Each row of a before or after table is a point. The points were changed in one or more steps. Then noise was added and the rows were shuffled. The steps act on columns, c1 being the first. Write out the steps. A step turns or swaps two columns, mirrors them in a line or flattens them onto one, adds a multiple of one to another, or multiplies or shifts one. Angles are multiples of 10 degrees, from the lower column toward the higher: turns from -170 to 170, lines from 10 to 170 but not 90. Use the fewest steps. Two steps may share a column if one is a turn and the other turns, adds or multiplies; they go together, in the order done. Otherwise the lowest column goes first.
In the rows, zero is written as 128.

Before (12 x 3):
[[123 154 177]
 [ 68 107  63]
 [138 166 175]
 [168  77 142]
 [142 180 117]
 [ 54  97 150]
 [ 93 119 171]
 [111 107 173]
 [ 78 130 226]
 [161 104  83]
 [128 148  94]
 [ 64 112  57]]
After (12 x 3):
[[ 95  45  87]
 [133 120 143]
 [220  50 110]
 [213  50 110]
 [ 69  68  36]
 [ 96  21 153]
 [152  37 177]
 [147  37  50]
 [ 82 106 113]
 [ 89  97 105]
 [109  51  76]
 [153  87 147]]
Steps: turn c1 and c3 by 120 degrees; shift c2 by -60

Before (13 x 4):
[[ 68 112 128  67]
 [156 126 146 153]
 [ 78 151 169 116]
 [199  86 103 193]
 [ 31 161 120 125]
 [118 154 133 107]
 [224  25  71  79]
 [ 57  87  72  59]
 [103 130  52  86]
 [ 94 104 106  96]
 [ 92 106 145 130]
 [125 157 115 127]
 [130 134 131  86]]
After (13 x 4):
[[133 129 117 117]
 [123 127 111 142]
 [ 84 118 139 170]
 [ 88 120 138 141]
 [ 39 110 122 122]
 [ 53 115  39 115]
 [154 135 157 130]
 [133 129  93 149]
 [188 140 171  75]
 [ 67 119  76 156]
 [104 125  55  82]
 [ 91 119  89 124]
 [204 141  57 100]]
Steps: flatten c1 and c2 onto the line at 10 degrees; mirror c3 and c4 in the line at 30 degrees

Before (14 x 6):
[[131  90 107 106  88 115]
 [153 105  99 128 108 110]
 [155  88 138 102 110 152]
 [104 116 122 119 136 173]
 [106 200 101 173 131 124]
 [113  97  95  98  80 116]
 [ 97  90 104 131  59 111]
 [119 134 112 140 117 204]
 [113 151 116  90 129 116]
 [146  83 111  86  79 114]
 [ 99 118 177 123 128 107]
 [145 249 106  95 108 110]
 [123 121 108 120 123 108]
 [147 133 104 132 128 125]]
After (14 x 6):
[[129 162 159 108  43 114]
 [140 102 123  88  98 118]
 [111 123 122 131  72 119]
 [100 158 139 126  47 119]
 [165 161 186 126  11 113]
 [ 92  11 142 103  59 107]
 [144  55 114 173  69 121]
 [109 170 146  98 132 156]
 [134 137 128 124  78 105]
 [155 133 118 118 123 171]
 [137 113 133 141  78 203]
 [116 173 167  86  46 105]
 [160 136 151 122 242 105]
 [147 154 160 101  10 117]]
Steps: turn c1 and c2 by 170 degrees; turn c3 and c5 by 70 degrees; multiply c5 by 2.5

Before (12 x 8):
[[172 109 113  72  81 106 126 133]
 [106   7 107 142 125 141 140  93]
 [147 146 122 155 117  93 122  75]
 [175 135 136  76 106 108 160  48]
 [104  96 114 123 155 112 167 112]
 [128  47 113  94  81 181 194 100]
 [151 136 196  83 137 102 130  76]
 [157 100  93 200  65 131  99  99]
 [178 162 158 154 154  91 125 160]
 [121  93 104 101 112 156 112 103]
 [ 85 134 151 173 110  77 142 113]
 [196 145 172 154 138  35 128  91]]
After (12 x 8):
[[105 115 138  61 130 155 101 107]
 [164 117 121 170 108 180  59 126]
 [ 86 123 132 140 176 238  39 123]
 [ 82 168 123 147 161 176  97 151]
 [129 105 119 158 149 178  97 110]
 [161  64 134  99 153  19 137  78]
 [143  96 125 105 138  94 172 101]
 [125  98 133  73 181 129  82  98]
 [166  99 119 198 186 136 156  98]
 [149 122 140  79 186 156 110 120]
 [140  38 124 142 104 106 135  55]
 [110 108 131 124  89 119  79 107]]
Steps: turn c1 and c5 by 120 degrees; flatten c2 and c8 onto the line at 40 degrees; flatten c3 and c4 onto the line at 100 degrees; multiply c6 by 1.6; turn c6 and c7 by 140 degrees

Before (12 x 9):
[[196 171 135  87 172  76 141 158 160]
 [111  51 125 158 125  90 148  99 140]
 [186 141  75  83 118 193 141 218 122]
 [ 45 113 120 111 123 119 138 148  76]
 [220 112  55 124  49  99 148 177 233]
 [247  74  81 134 156 133 111 135 143]
 [165  96  80 141  85 135 165 108 176]
 [120 171  79 107 184 104 113  75  70]
 [ 79 180 152 110 107 147  89  91  84]
 [186 146 109 226 123  85 131 120 175]
 [ 89  98 109 121 118 142 169 158 223]
 [154 133  73 164 117 116  54 114 147]]
After (12 x 9):
[[149 139 187 173 153 123  57 120 139]
 [ 79 164 121 105 102 145  84  96  69]
 [109  57 142 158 111 100 157 109 152]
 [184 155 149 224 134  88 135 111 140]
 [203 186 123 100 132  69 142 181 127]
 [228 139 153 127 239 103 148  80 217]
 [157 113 175 139 155 138 168  73 191]
 [250  74 177 136 142 133  99 158 169]
 [ 55  92 118 104 149 121 135 141  75]
 [190 160 141  92 223 198 151 162 162]
 [100 135 132 125 162 128 172 140 228]
 [123 152 211 108  88 107 116 158  47]]
Steps: add 0.5 times c6 to c9; turn c2 and c9 by -20 degrees; turn c5 and c8 by 60 degrees; turn c3 and c5 by -150 degrees

Before (13 x 11):
[[127 158 120 102 121  81  89 110 101 161  71]
 [124 133  69 100 123  84  99  17 192 105  84]
 [ 82 134  90 114 114  82  81 149 103 106 179]
 [109 160 134 108  97 137 156 146 169 154  68]
 [157 152  91  86 102  89  95 110 100 145 145]
 [156 130 108 120  92 115  60 130 109 127  87]
 [157 108 114 166 202 120 121 126 121  98  80]
 [143 108 163  76 191 133  82 149 122 118 127]
 [133 157 106 209  86 121 109  63 190 153 106]
 [111 146 151 138 119 218 156 142  97 137  90]
 [147 166 111  95 112  84 104  99 151  94 109]
 [158  40 192  89  79  85  96 109 103 103 194]
 [163  38  83 134 123 164 142 100 158 112 156]]
After (13 x 11):
[[127 118 123 194 132 142  79 250 170  93  99]
 [ 62 154  79 109 171 141 106 217 138 136 134]
 [ 78 105 127 121  52 136 125 123 135  87  94]
 [ 84  58 137 163 132 136 195 168 127 132 130]
 [144 139 139 145 134 148  63 121 161 118 121]
 [156 160 127 132 160 102 135 148  88 113 117]
 [140 176 116 105 139 127 211  95 134 115 117]
 [105 127 151 149 167 185  94 113 140 104 112]
 [133 151 158 160 147 132  69 164 135  99 104]
 [125 138 159 182 155 145  74 121 158 148 143]
 [153 117  92 169 144 157  69  96 127 139 138]
 [159  30 195  90 178 156 106 121 158 145 142]
 [167 110 181 124  65 174 123 109 116 124 123]]
Steps: turn c3 and c4 by -120 degrees; turn c1 and c3 by 130 degrees; turn c2 and c6 by -20 degrees; turn c6 and c7 by 70 degrees; multiply c5 by -1; turn c8 and c9 by -130 degrees; flatten c10 and c11 onto the line at 40 degrees

Before (14 x 12):
[[131 114  85 111 166 161 129 124 117 113  83 119]
 [121 116  78 106 154 169 104 170  71 115 143 121]
 [171 134 155  82 111 173 156 105  76  80 157 149]
 [147 147 114 122 140 163  96 134 100  75 140 161]
 [167 101 148 134 117  98 131 163 137  76 102  89]
 [149 150  87 136  78 164  96 110 148 154 136  89]
 [155  88 170 102  96 117 119 116 144 114 129 107]
 [125 125 135 114  94  80 135 132 149 122 109 123]
 [124 137 106 125 107 174 108 156 142  65 106 108]
 [128 133 169 136 110 159 142 103  87 130 131 131]
 [ 99 155  96 120 138 129 109  94 118 140 158  94]
 [103  88 113 157 160 116 167 131 117  64 130 152]
 [134 126 138 119 157 137 175 101 122 148 162 121]
 [131 121  95  82 151 128  89 182 159 150 119  93]]
After (14 x 12):
[[147  95 126 137 154 167 109 176  72 152 143  79]
 [119 117 133 137  99  80 130 131 153 142 110 135]
 [ 78   6 104 198 163 118 126 119 111 107 132 111]
 [165 181  92 178 140 166 132 149  98 145 137 118]
 [148   9 154 143  95 119 146 121 145 155 131 169]
 [130 208 155 114 140 131  97  95 117 136 161  92]
 [143 161 146 189 109 175 116 162 141 141 110 105]
 [ 93 119 138 108 155 138 157  93 124 131 161 137]
 [126 151 108 165 114 171 178 108  76 185 153 160]
 [118 141 136 125 108 161 137  99  86 119 134 173]
 [144  46 168 181 120 100 163 164 136 130 105 141]
 [164 108 153 100 152 132 109 195 158 169 112  87]
 [131  87 128 143 167 162 131 120 114 152  82  86]
 [166 194 158 104  79 161 128 118 148 118 136  80]]
Steps: turn c1 and c7 by 60 degrees; add 0.3 times c1 to c8; multiply c2 by 3; turn c3 and c12 by 80 degrees; mirror c4 and c10 in the line at 140 degrees

Before (10 x 14):
[[101 104 128 115 102 154 125 148 111 147 112 138  96 124]
 [130 118 128 102 122 119  85 109 125  97 115  91 156  89]
 [ 95 155  69  95  90 101 114 133 144 169 127 145 129 113]
 [ 61 128 105 104 102 114 147 147 115 130 145 148 113 137]
 [ 98  96 147 153 104 118 114 147 108 126 116 192 121 122]
 [ 99 167  64 133 126 102 114 178 119 103 110 113  93 126]
 [173 152 138  71  76 106 118 115 122 132 123 110 187 102]
 [ 90 180  59 135 148 122 127 167  93 142 118 128 142 100]
 [162 137 123 137  93 107  93  96  88 118 133  63 161  91]
 [169 106 121 111 112  95  95 140 114 136 141  87 186 100]]
After (10 x 14):
[[165 140 129 135  93 118  93 145   9 111 134 190 162  90]
 [180 160 110 114 113 111  94 190  86 115 141 153 187 100]
 [102 137 166 151 105 108 113 166  69 111 117  62 122 122]
 [106  96  47  96  91  91 115 167 176 155 129 123 129 113]
 [ 95  81  63 137 147 109 127 171  23 127 118 153 142 101]
 [109 100  68 134 125  93 113 184 102  79 111 165  94 127]
 [179 112  99  71  76 123 120 129 111 131 123 156 186 102]
 [ 71 120  90 103 102  93 148 119  89 134 146 100 114 136]
 [ 94 150 121 114 102 145 123 158  78 136 114 119  97 125]
 [133 153 111 101 121 120  86 160 121  84 115 165 157  88]]
Steps: turn c1 and c6 by 20 degrees; add 0.5 times c11 to c12; turn c2 and c12 by 160 degrees; add 0.7 times c4 to c3; add -1.5 times c7 to c8; turn c8 and c10 by -20 degrees; multiply c9 by 3

Before (12 x 18):
[[133 159 135 145 135 133  82 168 144 127 129  89 154  78 159 149 123 155]
 [146 134 127 132  88 133 141 122  84 150 102 169 125 141 105  85 128  44]
 [181 161 126 123 139  88 149 108 148 133  90 112  88 132 123 161 101 124]
 [119 128 144 172 134 143 112 195 159 127 134 124 129 114 120 167 135 122]
 [137 149 129 106 125 109 129  89 138 123  93 160  85 101  93 150  57 121]
 [119 108 182 118  98 117 161 135  90 151 122 145 139 159 139 100  89  53]
 [123 155 135 130 171  96 109  92 180 151 126 114 110  96  96 141 121 147]
 [136 100 132 189 120 126  96 151 123 118 168 151 187 110 150 165 156 136]
 [ 92 127 145 225 119 137 118 147  99 120 130 132 134  97 170 152 161 128]
 [132 114 140 208 113 152 156 151 137 101 160 131 150  63 161 131 151 107]
 [157 124 136 119 130 116 149  96 136 153  55 149 121 155  87  88  63 120]
 [143 145 131 129 142 124 174 129  71 107 124 155 111 152 105  91  97  97]]
After (12 x 18):
[[ 94 139 120 100 140 112 117  97 161 129 156 113 192 138 121 177 154 147]
 [115 136 134 122 136 113 114 125 136 128 113  92 108  73 164 161  83 173]
 [105  91 134  67 133 131 131  63 144 154 169 152 148 152  88 104 162 134]
 [117  91 128 132 145 146 149  99  60 106 129 152 149 151 101 123 128  33]
 [112  85 125 103  81 131 134 131 116 151 138 172 136 143 106 108 134   6]
 [124 138 140 113 115 156 149 148 151 104  41 134 110  64 161 119  99 123]
 [ 98 174 137 135 118 114 116 159 116 122  53 145  75 110 151 123 106 128]
 [137 118 180 125 101 136 130  87 114 156 145 145 115 158 139  97 125  15]
 [138 161 150 117 136 130 127 136 177 121  87 125 122 116 117 146  57 157]
 [133 138 130 110 126 118 119  53 149 121 163 158 168 101  90 159 166 136]
 [163 147 146  78 118 127 128 164  81 123  41 126 113  99 171 144 109  94]
 [138 126 138 130 173  99 106 123 200 152 125 111 148 100  98 156 165 208]]
Steps: turn c1 and c13 by 160 degrees; mirror c2 and c16 in the line at 60 degrees; turn c4 and c11 by -120 degrees; flatten c6 and c7 onto the line at 40 degrees; turn c8 and c17 by -90 degrees; multiply c9 by 2; turn c9 and c18 by 40 degrees

Before (14 x 20):
[[114 103  80 145 121 157 115 120 108 155 144 133 171 109 141 124 119 128
  105 120]
 [103 113  97 130 192 147 129 122 132 127 141 128 113 101 127 138 112 133
  161  98]
 [130 106 112 147 122 168 106 117 124 126 154 104 114 114 146 135 117 105
  113 100]
 [140 104 128 136 143 162 122 120 175 126 121 121 116 111 169 131 143 162
  100 104]
 [218 109 110 140 135 122 115 121 129 126  90 109 111  99 142 117 130 124
  110 130]
 [169 108 138 125 135 146 126 142 124 115 105 121 136  96 139 144 123 131
  113 103]
 [136 153 128 128 191 152 130 142 113 137 154 135 143 249 140 148 133 142
  107 120]
 [107 111 122 118 170 140 125 151 111 120 155 114 115 121 145 126 140 118
  148 162]
 [116 119 111 148 112 128 106 135 124 123 149 122 111  85 120 127 121 141
  131 119]
 [109 128  74 106 135  70 113 142  99 136 106 116 115  92 189 170 135 134
  118 106]
 [117 113  95 122 120 149 109 125 109 129 147 167 110 102 142 119 117 110
  111 103]
 [134 107 129 142 118 153 119 157 105 126  94 112 115 218 126 117 134 114
  111 155]
 [150 157 111  85 162 120 169 118 121 144 118 108 117  92 134 119 133 124
  135 109]
 [106 104 129 144 121 135 141 118 132 115 149 134 115 109 178 124 138 136
  165 106]]
After (14 x 20):
[[116 116 111 151 113 130 139 113 121  89 200 122 113 121 119 124 107 127
  135 124]
 [109 107 122 120 169 140 110 147 109 107 181 127 115 130 142 126 124 107
  146 164]
 [110 113  78 140 118 157 139 111 110 129 165 107 176  96 141 122 116 120
  107 120]
 [215  99 111 139 133 123 126 108 128 106  22 133 111 125 147 118 116 144
  110 127]
 [132  98 129 143 118 156 125 197 105 186  17 127 117 154 127 112 118 132
  110 152]
 [173 107 138 125 136 146 131 127 127  91  72 121 133 127 135 145 129 142
  113 100]
 [104 117  99 134 193 150 140 104 135 103 169 117 114 118 127 138 131 127
  162  99]
 [133  93 111 144 121 172 144 112 120 120 163 134 114 127 148 137 108  95
  113  96]
 [137 153 127 130 191 151 119 204 113 222 212 139 142 155 145 149 129 127
  110 123]
 [107 118  75 106 130  69 124 126 101  93  79 139 116 109 185 172 114 146
  121 103]
 [141 106 127 135 146 163 114 112 177 116 166 116 116 127 165 130 116 158
   97 101]
 [153 137 111  83 163 123 117 100 120 108  96 161 117 105 136 119 169 128
  134 109]
 [115 138  97 118 122 150 144 112 111 105 151  91 109 118 146 120 110 108
  113 101]
 [107 114 129 146 119 134 118 108 136 115 197 106 115 136 181 126 142 127
  166 107]]
Steps: mirror c2 and c12 in the line at 20 degrees; turn c7 and c17 by 100 degrees; turn c8 and c14 by -30 degrees; turn c10 and c14 by -70 degrees; turn c11 and c18 by -30 degrees; multiply c11 by 3
